Each row is a point. A path goes straight from each point to the next, and from the last back to the first. The post is the endless flat space through its rows: a point in 2 columns, a line in 3, a plane in 4, and so on, so that a path can go around it. How many times does the path go around the post? Going back the other way cancels.

Post, one row:
[[-10   3]]
Path:
[[  7  25]
 [-22  38]
 [-60  17]
 [-27 -19]
 [ -7 -20]
 [  7  -2]
 [ 26  36]
 [-13  37]
 [ 27  14]
 [ 17  -7]
 [-21 -46]
 [-18  -9]
 [ -6 -10]
 [ 19   0]]
Times around: 1

Post (7 x 8):
[[ 16 -15 -10  24  30 -16   8 -15]
 [ -2  18 -13 -18 -44  30  16   3]
 [-13   8   0  22  14 -23 -18 -38]
 [ -9  -7 -23 -43 -13  16  10  -1]
 [  6  19 -42 -24 -23  20  -7  17]
 [ -9   4   2  22  28  13 -11 -20]
 [  0  -4  15  16  33 -24  -9   5]]
Path:
[[-43   3 -19  -1 -16  -5 -30   1]
 [-20 -14  12 -40  -5  -4 -16   5]
 [ 25 -21 -18  -5 -15  13  13 -17]
 [ -9   7 -28  -5 -41  -7   0  -7]
 [-21 -10  -6  15  14 -23  17   2]
 [  1  17  14 -12  -8 -22  19 -13]
 [  6  19   6  21  -9  11   6 -32]
 [ 10  -8 -18  18  40  18 -17  -7]
 [ 10  16  15  17 -15  15 -25   4]
 [  1   5 -18 -27 -15 -10  -1 -21]
 [-17  21  11  -4  20 -23  -5  -2]
 [-19   2 -12  17  43 -14 -21  29]
 [-31   5  -7  30  -2  32 -16   3]
 [-15   1 -27 -11   2  20  14  -1]
 [  4   0 -36 -15  21 -15  22 -60]
 [ -2  38 -11  20  18 -13   7   3]
 [ -5 -13  -8  16  23  17  16  14]
 [  0 -14 -26  11  -4  -3 -32   7]
 [-20  -6 -35 -14  -3  12 -21   2]
 [-20  -6 -15   7  17 -33   1   7]
 [  4  -5 -20  10   6  14  -8  -1]
 [ 19 -28 -15 -23  25   7 -19  10]
 [  6 -16 -12  -8 -41  -1   9  22]]
Times around: 0

Post, 13 rows:
[[ 27  -3  30 -16  16  26  31   5   6  18  22  -9   3 -16]
 [  9 -21 -40  46 -10  -3  31 -25 -11 -12   8   3 -12  27]
 [ 13 -29   5 -19  43  -9  10  -8  22  14 -34  16 -43   4]
 [  7 -19  -7 -18  25  18  -3   1  -8   9  -1  13  38  33]
 [  7   5  -9 -15  16  -3 -20   7   9  15  14  14 -13   3]
 [-12  -4  15 -21 -14 -15 -38   1   1  -3 -19   9  12 -48]
 [ 27   9   0 -13 -29   5  37 -27  21  43 -23 -15  16  -5]
 [ 11 -16 -12  -5  23  10  12  18  -3  45   7   9  18   6]
 [-17  -7  -6 -15  23   9 -10  -3  -2  30  36  30  47  21]
 [ -4 -14  -1  -6 -17  27   0  42  28  -2  24  29  14 -29]
 [ 19 -12  37  -2  23  19 -23  21 -19  26  19  56 -41  -5]
 [ -4 -18  19  31  14   1  18  28 -13  -1  -9   8   6  36]
 [ -4  17 -13 -13 -25 -12  20  -8 -26 -16  23  14   5 -24]]
Path, 17 rows:
[[ 28   6  -6 -17   5   5   0  -4 -12  14   1  18  25 -17]
 [ 23   0  12 -14   4  32  16 -21  54  24 -24  18 -23  -1]
 [  1  -6  -8  10 -12   9   8  29 -45  -8  -5  25 -19 -13]
 [-14 -26  -3 -27 -21  18 -11 -21 -18  16 -12  56  35  28]
 [-11 -28 -45  -9  12  33  -1  -1  14   0  10  17   7  -7]
 [ -4  18  -3  20 -18  31  16  15   4   9  33   5 -27  -2]
 [ 14  -8 -18   2  10  -4  13 -10 -21  32   6  -1  -3  26]
 [  9 -20 -13 -50  31   7  -8 -13  16 -19  -9 -14  12   3]
 [  4   3 -19 -15   7 -13  -3  19   3  60  -1   7 -22 -16]
 [ 14 -12 -11  18  -7 -12  22   2 -22  14   3 -22   7 -10]
 [ 29   2   6   5  14 -23 -11  10 -41   5  19  13  -4   3]
 [ 29  -5   3 -13   6  13  25  -9  42  16 -29  -3   0  -3]
 [-13  11 -14 -19  33 -17   1   0 -12 -15  -2   3 -20  -3]
 [ -4   0   3   7   2  35  -3  26  22  43  17  -5 -18  17]
 [ 31 -16  19 -25 -35   8 -18  -8   3  24 -24  29   3  24]
 [ -6 -21 -40 -11 -11 -13   8  -4  -4  38  10  17  11  -2]
 [ 33 -10  27 -15  -7   2   3  -3   3   9  14  38  13   9]]
Times around: 2

Post, 17 rows:
[[-14   1   6  15  -1  27 -18 -31   7 -24  11 -17 -14  -8  -3 -13 -33 -14]
 [  7  10   0  -5 -17 -13 -11   9   5  -4 -27  -6 -22 -24  16 -25 -25  -9]
 [ -6  -1  41  15  23  -3  -8   2  14  -2   8  -5  -4  -8 -22  20   3   3]
 [-22 -24  20  24  16   5  60  39   8 -47 -18  -9  -4   0 -13  10 -20 -22]
 [-41  10  -6  54 -36 -24 -10  31  38 -12 -14  -1 -32  39 -31 -16   6  -1]
 [ 29  -7  -6 -25 -21  -7   9   5  10  16  -3 -38 -18  57 -25   8   6   1]
 [-28   2  20  17  -7 -20  -8  -9   5   2  13   8 -25  -4   6   2 -14  25]
 [ -2 -31   4   8  25   9 -15 -26  -7 -23  18   2  -8  -6 -13  -5  21  12]
 [ -4  -7  -1   1 -28   9  28  25 -14 -11 -22 -49 -49 -20  -6 -12   3  20]
 [  6 -17  16  13  -8   5  -9 -10  -5  16  -4   5 -29  19   4  11   1  17]
 [ -7  16 -39  26 -20 -18 -17  -3  -1  23  -9  40  15 -36  28 -17  -8 -22]
 [ -7 -22  19  18  16   9 -37  23   9 -11  22  -7  33  -4 -17   7 -20  24]
 [  3  -4 -19  -6  11  19  -6 -22   7 -21  -2   8 -29  -6 -12   6  -7  10]
 [ -2  19   8  23 -16  -3   1  -1   7 -11   6  13 -21  -9  20   0  13  21]
 [-33   0  22   7 -20  -2 -12  -4  17  11 -20  11  -7  -6   8  -6  -2  27]
 [-37   5  13  19  -2  -5 -10   8  -8 -15  -4  17   4   3   4  15  -2 -16]
 [-21   3  22  13 -17  14  -6 -14 -20 -13 -21  15   7 -12  -6 -13 -49  10]]
Path:
[[ -3  20   6  20 -29  23   2   3  15 -16   7  -2 -14  21  15  -4   4   2]
 [-18  11  -3  27 -25  -5  20   9  26  -9  14  17   1  18   1   2   7   5]
 [ 24 -19  -1  -1 -12   4   0  15   2 -10 -11 -32 -14 -12  14  -6 -28   3]
 [  4 -17  -7  -1  19   1  37  -6 -14 -12 -35  -2  10 -20 -17  -1 -13  30]
 [-21  25 -16  30 -28  -7   8   1 -10  37  -9   3  19  -3  30 -13 -30 -15]
 [-21  11  -6  14   4  11  14 -23 -19  -7  36 -22 -21 -10 -35  -2  16  25]
 [  3   6  18   1   4   1   9  19  15  -5 -21 -51 -12 -14  -3 -13 -32   5]
 [-14  18  13 -12 -24  13   5 -19   7 -16 -13 -49   6   4   0  10 -35 -11]
 [ -9 -13 -14 -11   1 -15  -7 -10  22  -6  13  10  -2 -20  -5   5  -5  28]
 [ -3  -2  46  15  -8   4 -18  19 -20 -20 -19   9  -3 -12 -15 -21 -13  12]
 [-18  10 -25 -33 -38 -20   8  13 -22  18 -10 -23 -15 -14   8 -16 -15  27]
 [-23   8 -13  44  46   0 -14 -10  13 -27   2  12 -25 -30 -16  17 -36 -17]
 [-14  -1  35  24   2   4   9  -5  18 -19 -19  -1 -18 -11 -12  14   1  -7]
 [-16   6   1  46 -35 -18  30   4  30   5 -17   9 -20   3 -22  -4   1  -3]
 [  6  -5 -10   6   8 -13 -46  -3  30   1  10 -41 -42   1 -30   8 -12   4]
 [-17   0  24  10  19  21 -58 -21   1  13  21 -19  15  -1 -36  13 -26  22]]
Times around: 0

Post:
[[-19 -10   8  -2   2  22 -10  18  15   9 -22  -9   7  16  -1 -11  25   9]
 [ 14  -2   7  13  17  38   0   8  -9  -6  18  23 -12  -1  -4  -2  11  -3]
 [-12  -6  21   4   0  10 -30   4  35  54  10   8 -17 -15 -11  15  19  14]
 [ -3 -22  18  -4   3  12  -9   0 -15  15  11  16  16  13  -7 -24   4  25]
 [-11  -1  17   9   5  -2 -21 -16 -28 -17   6 -15   2  -4  -1   9 -16   6]
 [-14 -14   6  28  -8   5 -20  37  53  21  -7  -9  30 -14 -20  -5  -7  19]
 [ 13  12 -35  12 -23 -25   5  -4  21 -17  -1  -7 -27  31  10   6   3   6]
 [ -3 -20  19  14  23  16  -1 -23  -5   9  13  -6  -7  -1  20  16  26  -9]
 [ 12 -25   6   1  14  18 -38 -18 -13 -14  -1  17  23 -17   4   8  15 -15]
 [ 10  33  -4  -4   5 -15  36 -22  -6   1 -20  -4 -18  16  26  15   5  -8]
 [-14   5 -12  -8  -9  10  -6 -19 -27 -11   9  23   0 -21  10  -8  16   2]
 [ -3 -36  -2  -1  -8  25 -18  19  22  17   2   5   7 -16 -26  14  -8  23]
 [-11  31 -31  30 -21 -33  27  10  20   1   3  10  -3  38 -23  29  18  -6]
 [ -5   9  11  16  14 -12  17 -19 -26 -33  -4  35 -21   2   4  -3  -2 -16]
 [-18  23 -29  -5  33   3  -5 -34 -16 -28   6  10 -10 -23  -7  11  -2  -4]
 [ -1 -18  10  16 -11  37 -21 -28   3  10 -12   4   5 -11 -19  -3  17  25]
 [  5   5   6   9 -16 -10  18  28  45  15   0 -20   1  -4 -49   4   9  18]]
Path, 28 rows:
[[-11   0  17  25 -23 -16  -4   1  -5  27 -15  11  -3  11 -16 -29  43   8]
 [-14   8 -13 -17  23   4  11  31 -32   0  16  28  -2   8  -1  -8  14   0]
 [ -2  11  -4 -16  -6   0 -22  -6  -6 -17 -22   9 -52  -9  14 -38 -14   9]
 [-11 -25 -12   2  -4   5 -34   6   5  -3   3  -7   4  21  22 -14 -16   7]
 [-25  -4  17  29 -34   3  -4  -6   0 -16  -9 -10  27  -5   7 -10 -21  18]
 [  9  16  -3 -23  38  -6  13  -2   7  -3  18 -10  -8 -27 -13  26 -24  14]
 [ 32 -13  -8   6 -59 -34  -8 -25 -19 -11   7  -6  -3  24  -7  12  13  27]
 [ -4 -21   4   3  -1  28 -46  31  23  23 -24 -19  24 -31 -26  -2  -5  13]
 [-15  -4 -18  24 -15  -3 -41 -20  19 -17 -16 -16   5  12 -41  -7  21  -3]
 [ 16 -17  11 -15 -12  32  17 -20  11  -6 -30  27 -13  -9  14 -33   9   7]
 [-15  16 -24   2  38  47 -35  30  43  -7  10  15 -11 -45 -49  50  -8   4]
 [ -2 -13  -6 -13  12   1 -53 -12   9  -5 -34 -52  22  -3  44  27   7   6]
 [ 50  -6 -18  14   2  25   4  -7   3   6   5   2 -40   3 -16  14  26  -4]
 [-38 -14 -30  16   5  -9  13  19  -1  18   4  26 -27  60  39 -22  34 -19]
 [-28  -1 -16 -22 -24  10 -37 -27  12   6 -20  -4 -25   4   9   2  31   7]
 [-37 -11  44  42  15  28 -10 -26 -11 -12 -10  -3  41  15  -5 -22  11  17]
 [  3  10  32  29 -30  -2   6  -4 -30 -11  -5  23  -2   1 -16  17  -3  26]
 [  4  13 -15 -14   2 -29  21   1  -8   9 -32  -8  20  36  27  -9  31  -9]
 [  5 -13   8  16 -10 -23  11  35  -6  -3  17  10 -23  24 -30 -10 -27   9]
 [  3 -16 -10   3  10  -2 -15 -18  13 -12   0  -2  12  -9   9   2 -23 -18]
 [  6  -7  25  11  33  19 -10 -22   4 -37   0 -49   1  -1 -25  44   8 -18]
 [-16 -19   1 -25  15  35 -33 -28 -12  19  24  26 -17 -14 -19  -8  11   9]
 [-12   6   8  13  32  26  36  44  -9  -1 -17  10  48   8 -37 -50 -11  -2]
 [-18 -18  16  14  11  17  24  46  -7  10   6  37   0  22 -15 -33  28   4]
 [  6 -16  36   5   2   2  23   5 -16 -10 -15  17  21   8  16 -24  35  -5]
 [  5  -6  47   2  21  -8  -1  10  12 -17  14   8  26  10 -26  -3  10   2]
 [-16  22 -18 -21  20  18  -1  21   9 -20 -11  30  -6 -16   0 -17  14 -21]
 [-10  -4  26  41   4  14  12  -1   8  15  16  40 -19  -9 -41 -27  12  11]]
Times around: 2

Post:
[[-24   1 -23   9  -3 -17   8   9  12  -3  15  -5  20   2   5   8 -19  -4]
 [-42   1 -13  -6  17  -7  27  -7   8 -12   6 -17   1   4   0  12 -15  19]
 [ 14  13  22  15  -6  -8  18 -12  24  26   4 -19 -21   7 -10  12   0 -37]
 [ 35  13   4   4  15   3   1  12  -6  16  -9 -15 -21 -14 -11   2   8 -30]
 [-39 -14   3  -8  12 -16   8   5  -8   4  -4  -8  14  13  30 -21 -28  28]
 [ 17  -2  16  16  30   4 -10 -11  12  12 -17  17  11 -12 -18  -8  13  -8]
 [-47 -12   9   5  17 -17   3  -4 -10 -13  -8  12   2  -4  28  -1 -21   5]
 [ 29  -9  14 -18  -2  15  -4  -4  -7   0   3  25   6 -13  -9   0   2  -8]
 [ 27   1 -11   8 -13  15  -3  -4  -3  10 -31  22   6  15   3  -2  14  -5]
 [ 20  12  -5  10  -9 -14  -6  12   8   6 -24   3  -2 -11 -28   3   7  13]
 [-44  -7  -6   9  -6  17   3  14  -5  -3  -7   0  12  14 -15  12 -24  12]
 [ 36 -18  -1 -10   4  -6 -15  -8   4   5 -11  17  -3  13 -22  -4  25  -6]
 [ 36  -5  16  20  11   3   4   4   3   7  -4 -15 -25 -26  -7  -4  37 -24]
 [ 19  11  18   1  15   6 -29  -6  25  12  -3 -32 -23 -30   6  12  11 -23]
 [-40  11   0   2 -12  -8  -5 -25 -35   9   1 -18   3 -11   0 -14 -19  13]
 [-26 -10  -5   4 -11  -5  15 -12 -11 -30 -18  -6  12 -10 -11 -13 -20   0]
 [ 20   7  24   6  21   7 -13   7 -10  10 -23  -5  21   3 -16  21  29  -3]]
Path, 24 rows:
[[ 11  12   2  41  15  -8 -18  13  17  19  -5   2   6   6  -8  18  23   4]
 [-41 -26   1   6  14  24 -16  13 -19  22  -6  18  20  33  14  -2 -28  32]
 [ 43  16  -8 -15   7 -17  -7  31 -16 -20  19 -30  -6 -59   7  -2   5  -5]
 [  6 -12  13  -3 -22  -5   9  -1  -1  12  16   4   6  27  18  -5  -1 -38]
 [-15   9  -8 -12  12 -23   6 -28  -9   0  -5 -45  -2 -29  38 -32 -15  -2]
 [ 22  13 -10  -8  -3   7 -23  25 -18  36  -6  15   0  -1  -4  14 -18  -2]
 [  1  -9   8   7 -28   2   6  13 -28  -4 -34  -1  18   4 -30  -1  -5  16]
 [-27  19 -10  -6 -42  11 -27 -14 -42   5  -5 -20  25 -21 -29   8  -7  16]
 [  6  -8  21 -41  44  16 -26 -26  22  21   7 -47  -1  -1  46   3  10   8]
 [ -2  -3   8  23  22 -36  36 -19   3  -9 -16 -22  -3 -24 -14   3  -5 -22]
 [  3  11 -11  11  19   2  30  -6 -27 -15 -37  -6   4 -51 -11 -20   3   2]
 [ 22   6  19  -2  20  -4 -30  13 -12  20 -14  10   5   2  14  40  28 -26]
 [-24  14   2  -7  -2  14 -15 -10  15  21 -10  -2 -15 -33   1  16 -27 -12]
 [ 25 -15  19  -2  34  21 -18  -6   5  -2 -18  31  -4 -27   6 -24  26 -20]
 [ 16  22  14   6  12   7 -15 -35 -15 -34 -41   2   3 -60 -41 -19  18  23]
 [ -5  -5 -14  -9   2 -13   1  25  25   2   7  14  -7  13   8  26 -30   4]
 [-16 -45  -7 -12   5   4  -8  10 -35  -6   0  -7 -24   2  10 -29  -2  22]
 [ 22  -7  23   7  19 -41  39   4  -6   8  10  -7   8 -14  21 -15   9 -26]
 [ -7  31  19  -9  34  -4 -24   3 -12  19 -11 -49  17 -16  -8  -8  17  -4]
 [  8  -1  16  20 -10 -22 -23  11  29   1   0   9   3   2 -29  -5   4  14]
 [-21  12  -2  -1  -6   2 -29 -16   9  -7   5 -21  10   2 -32  46  -9  14]
 [-10  -1  -6   3 -13 -21  11  23   7   8  -2 -15 -19  -9 -17  15  -9  21]
 [ 41 -13  -3   5   5  10   5  -7 -10 -15  -2  -7   3   6   2  10  22 -20]
 [  2   0   0   5   9   2  -3 -30 -26   6  -5   2   0  26  -3 -11  12 -15]]
Times around: 1
